Rows are points. Each table stands for the endless flat space through its points: a line for two points, a plane for three, and so on. The two share one point or none. Which?

First (3 x 4)
[[  6  10  43  25]
 [-42  56  20  52]
 [-42  46  13  31]]
Second (2 x 4)
[[-16  44  19  45]
 [-36  14  19  30]]
They share: no point

First (2 x 9)
[[-52  -8  30 -25  -2 -18  -4 -43  45]
 [-22 -38  45   0 -47 -48  16  -8  20]]
Second (5 x 9)
[[-47 -41  64  -1 -53 -38 -34 -23  31]
 [-48 -47  62 -80  -6  -4   1 -82  56]
 [-60 -44 110 -22 -67 -49 -62 -42  20]
 [-56 -30  90  -4 -65 -55 -62 -22  36]
 [-52 -54  80 -63 -27 -15 -17 -74  38]]
They share: no point

First (5 x 12)
[[ -3 -16 -34  31  40  73  38 -13  45   6  19  34]
 [-34 -41  -3  11  18  40 -10  -7  62 -29 -20  12]
 [-23 -19  -3  12  46  37 -15  30  20 -41  -1  14]
 [-45 -46  -8  31  22  25 -14  25  45 -36 -25  24]
 [ -1  -9  -7  -8  44  67   7 -16  42 -21  15   6]]
Second (5 x 12)
[[-24 -32  39  42  23  54 -53  29  39 -61  45  32]
 [-69   6  -5  45   3  14 -39  64  24 -44  -9  27]
 [-42 -40  29 -18  23  50  19 -51  51 -45 -29   8]
 [ -6 -36   4  59  55  20 -62   2   7  -3   9   0]
 [-15 -22  21  70  29  38 -71  60  28 -49  52  37]]
They share: no point

First (2 x 18)
[[ -1  19 -53  -4  28  40   0  50   2  42  18 -22 -40  31  35 -20 -14  10]
 [-11  18 -44   1  26  40   7  40  12  39   9 -21 -32  20  37 -24 -23   3]]
Second (4 x 18)
[[-12   0   3   7  38  22 -39  31  -7  36  47 -43 -24  25  29 -72 -49  38]
 [-20   6  -3  15  38  26 -28  28   4  33  39 -32 -19  16  33 -62 -50  30]
 [ -8  30 -45 -27  18  50  16  40  26  43 -13 -22 -23  18  29 -14 -22 -40]
 [-12  24 -39 -18  20  46  14  36  25  40  -2 -14 -23  15  37 -17 -32 -30]]
They share: no point

First (6 x 24)
[[-13 -13 -43 -35  -8  17 -48 -31 -18 -10  -4 -19 -15  -3  28  29  22  44
   31 -33  11 -36  30   5]
 [-50 -29 -52 -39 -76   2 -24 -74  13 -57  -7 -48 -13 -13   8  70   5  37
   50 -55   3  -1  18  16]
 [-21 -11 -36  -1 -33 -25 -29 -49   4  -6  48  -3  60 -26  89  38  47  31
   44 -12  -8 -19 -19   0]
 [-40  -2 -55 -41 -85 -45 -16 -42  -1 -65 -15 -20  11 -21  30  58  30  48
   65 -27  15  -3 -11  42]
 [-12 -13 -26  16  13   1 -21 -64  26  36  71  13  61  -8 107  45  68   9
   49  -2   4 -29  -2 -43]
 [  0  -7 -26 -38  -5  43 -54 -52 -23 -21 -26 -36 -42  -4 -16  46  32  42
   31 -50  14 -51  44   5]]
Second (3 x 24)
[[-25  30 -57 -12 -29  14 -19 -50 -19 -23 -27  -3  18   1  29  34  40  44
   55 -39  30 -27  47 -33]
 [-13 -46 -13 -20   3  26 -55 -10 -35  17  25   9 -22  13  57  10  32  68
   23 -19 -18 -11  11  39]
 [ -7 -38 -29 -40   2   5 -55 -21  -9   3  23 -15 -20  -5  46  31  27  41
   27 -17   0 -34   5  30]]
They share: [-14  -9 -42 -30 -11   7 -40 -34 -11  -9   2 -12  -4  -4  38  34  32  40
  39 -26  14 -33  22   3]

First (3 x 24)
[[ 36 -36 -13   6  30  18  -2 -20 -16 -42 -75  13 -28   6  -1  20  20  11
   -7 -28 -43   6 -24 -54]
 [ 27   2 -22   6  39  10  -9  16 -27 -25 -37  36 -20  11  13  51  41   6
   14 -21 -41  26  -9 -31]
 [ 42 -52  -1  -6  30  16 -24 -38  -6 -34 -85  15 -50 -16   1   0  20   3
  -13 -18 -23  14 -18 -64]]
Second (5 x 24)
[[ -11  -35  -10   45   36  -11   -4   12   -1   -6  -60   61  -63  -22
    18   68   -5  -24   24  -61  -22   -3  -51  -47]
 [  69   38  -16    2   34   51  -27   20   11   35 -103   32  -73    5
    41   61   26   15   -8   13   40   46  -13  -40]
 [  32   42  -40  -16   57   29  -30  -10  -45  -31  -73   -3  -47  -17
    23   14   48   35   19    0  -44   66   -8  -36]
 [  17  -33  -61    1   44  -18   -7  -28  -50  -52    4    2   -4  -41
     5   -2   47  -14   37   -4  -68   31   20  -59]
 [  43  -14  -61   20   32    6   -4  -14  -16    7  -49    5  -58  -50
    16   -1   20   -9   29   -6  -12   42  -16  -84]]
They share: no point

First (6 x 24)
[[ -40  -59  -40    4    2   -8   41  -19   11  -21   -2  -56   37  -22
    31   47   37   42    9  -74  -29    8  -20  -47]
 [ -81   46  -21   27  -16   53   38  -45    5   -1  -37   42   30  -17
   -14    0   25  -20   84  -64  -52   12  -22  -38]
 [ -40 -109  -35    5    6  -14  -33  -48  -31  -25    3  -43  -55   19
   -27   36  -23   49  -17   10  -27  -11  -42  -14]
 [  13  -80   33   -5   24   15  -34  -23  -23    7    3    0  -54   13
    -2   -8  -39   72    6    6  -18   36  -36  -22]
 [  -3  -50   54  -39  -22   41  -49  -27   23   35   11   30 -117   -8
   -17  -36  -83   43   42   23  -40   69  -91  -38]
 [ -53  -75  -45   49   34   -2  -24  -62  -76  -40  -26  -12   -6   41
   -43   35    9   36   -4    3  -22  -40    4    5]]
Second (4 x 24)
[[-33 -12  -6  30  -2  48   4 -58   2 -27 -10  -4 -12  17   4 -16   9  53
   37 -47 -30  30 -18 -28]
 [-15   1  10  94  24  75 -29 -30  -4 -28 -61  67 -10 -35  18 -25  25  -9
   61 -40 -26  60 -39  18]
 [-57 -31 -24  18   0  57  -7 -72  10 -34  -7 -17  12  33  -8 -29  11  59
   45 -58 -32  20 -15 -46]
 [-65 -45 -27  33  20  64 -29 -57   2 -28 -32  14  34  13 -15 -31  16  24
   60 -54 -32  19 -23 -36]]
They share: [-34 -27  -3  18  12  26   4 -35 -19  -5 -18  11  -1   3  -7   5   2  31
  35 -31 -31  14 -19 -26]

First (6 x 24)
[[ 71 -15  43  53  45 -12 -72  -6 -19  55  -7  11   3 -95  -1  -3 -64  11
    7 -29 -45  24  11 -21]
 [ 54 -20   5  31  35  -7 -40  -3  -9  52   1  -4 -24 -28 -28 -26 -38  23
    0   5 -29   9 -29 -18]
 [ 39  -6  39  59  34   7 -40 -31  39  36  15  20 -22 -55 -44 -22 -14  -6
   51   4   2 -17 -23   0]
 [ 38 -25  49  67  14 -20 -68 -38   5  23   1  13 -17 -86 -33  15 -34   2
   22   2 -20  26  -9   9]
 [-92 -52  27  11  13 -47 -32  14 -11 -33  45  64 -51 -43  -5  15 -75  42
   30 -48  16   4   2  61]
 [-63   8  21  14  31  10  -6  -4  55 -28  19  78 -21 -18 -25 -31   3 -27
   96 -43  26 -44 -32  52]]
Second (6 x 24)
[[  24  -18   30   65   13  -38   -7   13  -14  -10   -6   50  -25  -20
   -48  -23  -22   -1   23  -54   34    2   -9  -26]
 [ -28    4   25   31  -18   -5  -28   -3   10    8   39   43  -30  -17
    14   21  -34   24   52  -14   27   12  -13   28]
 [  -4  -33   29   95    8  -65   -8   36  -12    9  -40   14   10  -39
   -77    5  -30   46    6  -62    5   -7   -3   14]
 [ -48  -39  -38  -38   85  -39  -85  -38   27  -22  -18   27  -35 -102
   -21  -49  -67  -26   15  -37  -64   -8  -23   45]
 [ -25  -38   28   63   -2  -33  -14   -9  -15   29    5   33  -31  -26
   -11  -28  -74   27   41  -10   16   21    9   29]
 [  -2  -34   36   12   31   -5  -33   -7  -23  -13   13   62  -35  -30
   -10  -23  -33  -18   33  -21  -16   21  -23   17]]
They share: [-22 -22  19  22  20 -20 -38  -2  -1  -4   7  40 -23 -41 -15  -3 -37   8
  31 -28 -11   8 -18  30]

First (4 x 24)
[[-43  20  18 -25 -11  32 -25 -34 -28 -17 -20   3  26  20  30  24   6 -23
  -34 -32  20  31  35 -34]
 [-28   3  16 -17 -21  26 -28 -53 -28   1 -41  23  42  24   7  36  11 -35
  -35 -25  33  25  30 -31]
 [-24   1  18 -27 -11  17 -36 -67 -21   6 -45  29  47  31  -8  42  -1 -52
  -26 -37  30  25  37 -35]
 [-30  12  19 -40   1  15 -40 -68 -17  -3 -36  22  43  34  -6  41 -15 -58
  -17 -51  24  27  44 -43]]
Second (5 x 24)
[[-41   9  52 -51   7  18   0 -18 -17  18  -7   4  25  13 -11  28  16 -39
  -87 -28  21  43  36 -43]
 [-67  34  62 -54  12  15  -8  10  16  15 -29  -5  -2   0   0  23  45 -61
  -72 -17  23   4  54 -36]
 [-63  37  31  -9 -13  33 -67  -2   5  -3 -64   0  12 -14  66  44  56 -39
    3  12 -21 -30  79 -25]
 [-75  15  62 -52   6   8  -3  10 -12  29 -28 -10  16 -10 -24  39  47 -44
  -76 -17  23  -2  76 -71]
 [-63  20  24 -14  -8  19 -32 -14   4 -11 -49   1  -4  18  30   7  41 -43
  -20 -25  19   2  52  -6]]
They share: [-37   4  24 -19  -9  25 -27 -34 -23  -2 -26   9  25  21  23  22  16 -26
 -41 -26   9  35  38 -20]

First (6 x 24)
[[-43 -30   4 -72 -53 -28  35  15 -19  21  36 -57  50   5  12  52  59  32
   33 -12 -61  69  23  22]
 [ 25  28 -28 -18 -41 -16 -43 -13  25  69  10  11  66  27  40 -20   1 -26
  -53 -76 -33 -13  51   4]
 [ 57 -13 -18  68 -39  39 -30 -10  36  -7  50   2 -16 -40  29 -65  -5  47
  -28 -16  16  34  48  -9]
 [ 24   8   0 -30 -32   8 -43   7 -21  18  59 -53  28 -38  56 -26  57  18
  -13 -11 -53  13   4  37]
 [  3 -33 -32  -2 -57  45   4  26 -10 -23  28 -24  26   2 -11   5  21  51
   20  -6   6  82  14  21]
 [ 42 -16  10  42 -31   1 -18 -22  34  10  69 -24 -21 -62  52 -54  22  45
  -21  -6 -24  24  50 -10]]
Second (4 x 24)
[[ 20 -44  -6 -36 -18 -19 -12  -9  -7  38  76 -39  23  14  43  -3  19  48
    7  -2 -38  32  34  13]
 [ -6 -28 -60 -44 -50   1 -26  -7  13  28  42 -57  53 -20  49  33  13  16
    9 -20 -40  48  46  41]
 [ -2 -36 -16 -76 -10 -23  10 -27  29  40  62 -85  73  16  93  41   9   0
    5 -16 -68   8  70  65]
 [ 20 -32 -22   4 -48   3 -34   5 -19  21  57  -1  -7 -18  -2 -26  25  60
    1  -8 -10  60   6 -20]]
They share: no point

First (5 x 24)
[[ -7 -13  23  63 -11  45 -31 -49 -12 -70  10 -17  30   3  28 -62 -20   0
  -33 -25  -2   9  18 -28]
 [ 45  13 -29 -63   6   9 -61  26 -28  27 -42  24  62 -43 -64   6 -10 -16
  -45 -31   1 -48  35 -67]
 [ 33  51   7 -25  -7   1 -59 -17  20 -22 -46  -5   6 -45 -32 -38  24 -60
  -69 -69 -10 -23  46  -8]
 [ 11   9  14  28 -10  31 -39 -27  -5 -54  -7 -12  13 -10   1 -53  -4 -33
  -43 -37   4 -10  32 -23]
 [ 25 -25 -27  -7  -2  38 -50  13 -42 -18   4  12  48  -7 -27 -16 -25  -5
  -32 -10  22 -29  23 -81]]
Second (5 x 24)
[[ 22  82  11 -31   7  48 -51 -27   7 -56  17  -9  14  16 -29  20 -39 -35
  -52 -49  33   2  27 -19]
 [ 23  49  38 -29  28  10 -50   4  19 -70  -6  34 -21 -21 -20 -25 -52 -29
  -46 -58 -25 -52  24 -27]
 [ 47  21  20 -23  14  40 -30 -20 -17 -40  22 -22  47 -39  -4 -21 -34 -25
  -26 -12  19   8  22 -53]
 [ 18  20  24 -14  16  -5 -25 -15   3 -49 -17   5  16 -27 -37 -40 -22 -25
  -20 -36 -11 -40  44 -24]
 [ 44 -34   4   8  -6  23 -35  -5 -43   7 -27   1  78 -71   1 -68   4  -5
  -18   4  -9 -20  44 -56]]
They share: no point

First (4 x 24)
[[ -8 -10 -21  54  22  22 -28  65  52  41  24  34   7 -15  37 -29  -5  -6
   -7 -56 -56  14 -20  48]
 [-78 -37  32  10  21 -79 -11  12  42  -5  17  11  -8  26  23  30 -72  16
  -31  28  14  35 -39 -40]
 [-18  17 -20  -8  73  23 -37  20  24  33  41   7  16 -22  31  20 -18 -28
  -19 -56 -18  19 -61  64]
 [  0 -22 -25  75  13  26 -18  83  54  38  16  41   5 -16  42 -42   0  11
    6 -58 -67  19 -15  49]]
Second (3 x 24)
[[-28 -58  32 -18  36  18 -42  21  44  21  26  61  24   1  18   0   2  18
   13 -48 -13  28 -69 -21]
 [ -4  16 -20  16  52 -40   4   3   4  51  32  15  16 -35  22  42 -52 -20
  -25 -16 -21  40 -19  35]
 [-55 -37  17   6  33  21 -54  48  65   3  26  28   3  19  33 -18  -7   6
   -8 -45 -16  10 -66   9]]
They share: [-34  -7  -4  15  42  -9 -27  30  38  24  29  16   6  -5  30   9 -31  -9
 -20 -30 -19  22 -42  27]

First (4 x 24)
[[ 12 -12 -41  30  62 -27  14  -3 -62  20  36   2   8 -15   2  42  28 -35
   10 -37 -16  -9 -38 -32]
 [ 14  50 -33  48 -14 -57 -54 -73 -14  44  36  30 -14 -51  36 -24 -10  39
  -78  11 -58 -39 -14 -44]
 [-29   2 -15   1  40 -42 -17 -48 -26 -27  66  -2  14 -12  40 -10  47 -32
  -16  -6 -65 -19 -45 -51]
 [-15  16 -19  -3  38 -32 -13 -53 -15 -19  51   9 -25 -34  38  -7  36 -19
  -22 -15 -59 -39 -12 -45]]
Second (2 x 24)
[[ 11  26 -38  34  25 -43 -12 -36 -33  14  52   2 -31 -21  23  19  16  -8
  -36 -24 -34 -27 -30 -23]
 [  5   8 -38   1  37 -28 -33 -18 -33  23  19  23  -4 -39  26 -14  19  -2
  -18 -30 -19 -33 -12 -47]]
They share: no point

First (4 x 24)
[[ 25  -9  18  14 -48  36 -18 -20 -12  -7  30 -34  51 -32  35 -44   8 -42
  -11 -41  -4  16  -2  35]
 [  7  22  21 -55 -65   2  38  25 -59 -44  17  28  28  26  28 -51   4 -25
   35 -16 -25 -55  24  55]
 [-11  57  52 -30 -42 -22   4  34 -30 -39  26  40   1  16  29 -14 -24 -20
   63 -53 -50 -52  54  29]
 [  3  38  31 -46 -64 -10  29  37 -48 -39  23  43  13  24  33 -41  -1 -19
   54 -28 -31 -64  35  48]]
Second (5 x 24)
[[ 31  -7  22 -14 -29  -9   7 -29  -7  -2  21   9   5  29   5 -60   1 -16
   29 -29 -63 -11  29  31]
 [ 47  32  59 -38 -62  -5  18 -35 -63 -50  26  -9  28 -28  69  -2 -12  -3
   15 -43 -49   3  10  17]
 [ 16 -42  -6 -17 -47 -17   7 -25 -16 -55  28  -8  11  17  43 -32 -24 -29
   14 -25 -62 -46  61  33]
 [ 58 -17  44 -33 -65 -24  22 -55 -39 -53  32  -2  12 -14  82  -8 -17   7
   22 -32 -76  -7  37   2]
 [ 90  -9  70 -41 -67 -30  36 -77 -29 -37  32  12   2 -16  90 -10  -9  35
   38 -34 -92  23  19 -18]]
They share: no point

First (6 x 24)
[[ -2 -13  29  -8 -63 -51  -7  38  40 -28  40 -40   0 -19 -40   0  63  44
   14   2  35  19  47 -60]
 [  3  22  21  28 -52 -65 -28  10  52 -30  32  -1 -12  -1  -7  29  25  57
   13 -28  37   7  62 -59]
 [ 13  22  59  17 -88 -11 -32 -32 -15  17 -30 -15  40  56  10 -50   8  74
  -11 -23 -25 -31  -8 -30]
 [ 37  18  43  24 -53  18 -28 -10  22  67 -68   8  -2  19 -25 -16  15  32
  -48 -45  -9  -7  25 -24]
 [ 36   3  70  42 -10   3 -83  17  61  48 -60  19  17  36 -43  46   8   6
  -28 -55  13 -20   7  10]
 [ 34  21  40  33 -25  30 -41  21  40  84 -74   8   1   9 -42  28  13   8
  -45 -53  21  -6  28 -12]]
Second (6 x 24)
[[ 57  -1  45  57 -47 -24  -2  -9  70  41 -37  22   0  13  -2  66  33  24
  -50 -34  -8  37  46  -7]
 [-16  19  46   2 -67   1 -40  19   1  24 -30   0  -5  23 -16 -20  15  10
  -51 -40  21 -37  27 -18]
 [ 19  36  50  13 -31 -26  -4 -11  60  70 -85  14 -17   3 -14  47   4  38
  -17 -50  33  25  66 -24]
 [ 30  22  -1  11  43  -7 -90  30  68  74 -89 -44  -9 -21 -91  16  11  65
   39 -38  61  17  49 -95]
 [ 37  18  12  37  -1 -13 -42  19  62  60 -68 -11  -5  -9 -45  33  17  50
    2 -41  38  26  49 -55]
 [ 64 -12  45  31  -7 -30 -46 -20 100  30 -42 -17   5  13 -44  58  48  41
  -38 -23  -2  20  40 -40]]
They share: no point

First (4 x 24)
[[ -1 -22  28  48 -37  47 -28  14  26 -15  16 -16 -19 -14  21 -46 -28 -13
  -17  -7  49   0  -8 -20]
 [-21 -34 -28   4 -33  15 -44   2  14 -19   8 -24 -67 -34  -3 -34  44  19
  -33 -71  -3 -44 -32 -84]
 [-27 -31 -19  10 -33  41 -26   9  10 -25  21 -31 -48 -54   9 -41  22  22
  -14 -53  14 -33  -8 -57]
 [-23 -61 -11  -1 -40  33 -24  16  43 -14  24 -73 -42 -29   1 -48  11 -15
  -15 -37  26 -24 -10 -82]]
Second (7 x 24)
[[ -37  -33   34   12  -58   87  -43   11   -2  -60  -57  -47  -78  -97
    25  -52    8  -10   12  -74   36  -26  -41  -48]
 [ -28  -36  -70  -26    0   21  -11  -17  -22  -42  -27  -19  -85  -67
    62  -49  -39   72  -58 -102   32  -23    3   -6]
 [  30   22  -10   -5  -35   32  -10  -11  -34  -40   47   -3    7  -42
    66  -20   -2   59  -22  -54   19  -42    4  -42]
 [  -3   -9  -54  -23  -27   32    3  -29  -30  -61    5  -13  -49  -67
    65  -38  -41   74  -29  -84   32  -42   13  -36]
 [ -67  -24   43   65  -47   34  -82   28   34   -1    6  -28  -72  -13
   -46  -43   -6  -66   12  -13    4  -17  -61  -31]
 [  -8  -19  -13   15  -59   68   -5  -38    2  -72  -18  -42  -66  -86
    37  -37   25   55   29  -27   75  -39   -2  -91]
 [ -15  -23   24   -4   -6   69  -17   48    5    6  -25    1  -52  -48
     5  -36  -31  -21  -84 -102   24   -2   -4    7]]
They share: no point

First (5 x 24)
[[ 11  25  19 -56 -13 -16  13  -5 -28  28   5  22  61  19  18  32  20  20
  -59  68  65 -49   9 -30]
 [ 11  56 -19 -46  -5 -31  25  23 -52  52 -12  -7  78  -6  17   9 -12  30
  -23  70  40 -43  33   4]
 [ 33  14 -22 -33 -12  13   2  29 -14   7 -16  11  11  19  40  40  -5  -4
  -39  37  31 -12  12 -37]
 [ -3  40  32 -53 -22 -29  14 -19 -18  43  18  17  65   9  12  36  31  20
  -73  41  61 -54  22 -39]
 [ 13  35  18 -15 -38   0 -10 -15  22  23  21  -8 -14  16  39  57  35 -26
  -81 -49  12 -16  38 -85]]
Second (6 x 24)
[[ 43  73 -26  -2 -10 -54 -11 -18 -37  77  -8 -57   7 -11  47  27  32   0
  -54  10  -2 -25  45 -56]
 [ 49  74 -87 -66 -44  26  -9  19 -57  20  -5 -45 -15 -13 101 -29 -22 -57
    9  30 -33   4  14 -62]
 [ 89  81 -56 -95  -1  27 -59  35 -20   4 -65 -11 -18 -27  56 -41 -18 -71
  -17 -14  -9  43  41 -62]
 [ 24  48   0  13 -42  16  -4 -51 -42  36  -9 -32  67  47  41  79  71  54
  -60  19  -5 -72  53 -73]
 [ 28  45   8 -21   4   4 -28  13 -26  36 -31   4  29  19  -8  40  47   8
  -63   0  17 -34  46 -43]
 [ 84  67 -54 -83 -14  29 -33  27 -21  -9 -47 -25  -6  -9  77 -35 -36 -60
   -3   3  -4  34  38 -55]]
They share: [ 32  41 -16 -22 -13  -4   3  14 -32  26  -6 -27  19  19  40  19   2  -7
 -30  23  13 -24  34 -35]

First (4 x 24)
[[ 33  31 -52   7 -24 -27 -30  -3 -30  32  20  22 -31 -15 -29 -27  48  17
  -41 -26  11 -12 -16 -34]
 [ 25  18 -56 -10  37 -70  23  -5 -71  39  16  45 -34 -63 -21  -2  20  76
  -37  34  64 -12 -29 -12]
 [ -3  23 -14 -20  -9 -61  21  21  -8  75 -26  59  -9 -13  -5  -4   3  69
   -8   5  62  -2   8  11]
 [ 13  37 -21   5 -71 -11 -43  16  26  58 -12  28 -12  32 -18 -33  41  -1
  -19 -61  -2  -5  16 -21]]
Second (3 x 24)
[[ 60  19 -74 -34 -52 -32 -22   6 -39  60 -24  34 -24   2   5 -71  -1  29
  -60 -28  48  18  12  -3]
 [ 10  39 -44  -9 -12 -42 -22  16 -34  40  16  39  -9 -18 -35 -21  49  49
  -20  12  23 -27 -28 -48]
 [ 42  31 -71 -35 -43 -43 -16  15 -45  55 -13  45 -13  -2  -9 -61  16  43
  -45  -2  44   4   3 -18]]
They share: no point
